Every row gives one point. The points of each table are mixes of a few directions, plus a little noise. Count the directions of each table, and those that both share. Where both have some left over, give the other angles between the two spaces (their principal angles), to ten degrees, smallest first.

First (4 x 2):
[[-0.06 -0.03]
 [-0.73 -0.37]
 [ 0.61  0.31]
 [ 0.17  0.09]]
Second:
[[ 0.02  0.37]
 [ 0.00 -0.04]
 [ 0.01  0.15]
 [ 0.02  0.40]
 [-0.06 -1.17]
 [ 0.01  0.29]]
Directions: first 1, second 1, shared 0; angles 60

First (6 x 3):
[[ 0.08  0.17  0.38]
 [ 0.20  0.13 -0.62]
 [-0.26 -0.32  0.04]
 [ 0.18  0.30  0.28]
 [-0.27 -0.51 -0.83]
 [ 0.07  0.25  0.75]]
Second (5 x 3):
[[-0.15  0.12 -0.03]
 [ 0.52 -0.42  0.09]
 [-0.23  0.19 -0.04]
 [ 0.63 -0.50  0.11]
 [-0.76  0.61 -0.13]]
Directions: first 2, second 1, shared 0; angles 90

First (6 x 4):
[[ 0.74  0.70 -0.67 -0.21]
 [ 0.42  0.47 -0.45 -0.15]
 [-0.13 -0.53  0.49  0.21]
 [-0.61 -0.23  0.27  0.02]
 [-0.11 -0.09  0.08  0.02]
 [-0.29 -0.31  0.30  0.10]]
Second:
[[ 0.11  0.51 -0.12  0.69]
 [ 0.03  0.13 -0.03  0.17]
 [ 0.02  0.09 -0.03  0.14]
 [ 0.02  0.10 -0.02  0.14]
 [-0.18 -0.84  0.19 -1.14]]
Directions: first 2, second 1, shared 0; angles 70

First:
[[-0.19 -0.15 -0.18 -0.37 -0.11  0.26 -0.08  0.01]
 [ 0.37  0.22  0.59 -0.11  0.17  0.11  0.67 -0.76]
 [ 0.23 -0.25 -0.03 -0.37  0.40  0.06 -0.14  0.91]
 [-0.21  0.58  0.16  0.74 -0.27 -0.17  0.34 -0.57]
 [-0.06 -0.41 -0.09 -0.59  0.12 -0.04 -0.33  0.29]
 [ 0.46 -0.44  0.06 -0.34  0.38 -0.12 -0.24  0.45]
 [ 0.02  0.35  0.71  0.09  0.24 -0.57  0.39 -0.35]
 [-0.48  0.30 -0.46  0.32 -0.52  0.49  0.08 -0.24]
 [-0.15 -0.20 -0.76  0.61 -0.41 -0.02 -0.70  0.26]]
Second, 7 rows:
[[-0.18  0.23 -0.01  0.07 -0.09  0.18  0.20 -0.02]
 [-0.97  1.27 -0.09  0.41 -0.49  0.91  1.07 -0.05]
 [ 0.41 -0.56  0.06 -0.17  0.22 -0.40 -0.46  0.04]
 [-0.28  0.35 -0.03  0.10 -0.15  0.26  0.30  0.00]
 [ 0.32 -0.41  0.03 -0.12  0.16 -0.29 -0.36  0.02]
 [ 0.42 -0.53  0.04 -0.16  0.20 -0.37 -0.45  0.01]
 [ 0.28 -0.36  0.03 -0.11  0.15 -0.26 -0.29  0.03]]
Directions: first 5, second 1, shared 1
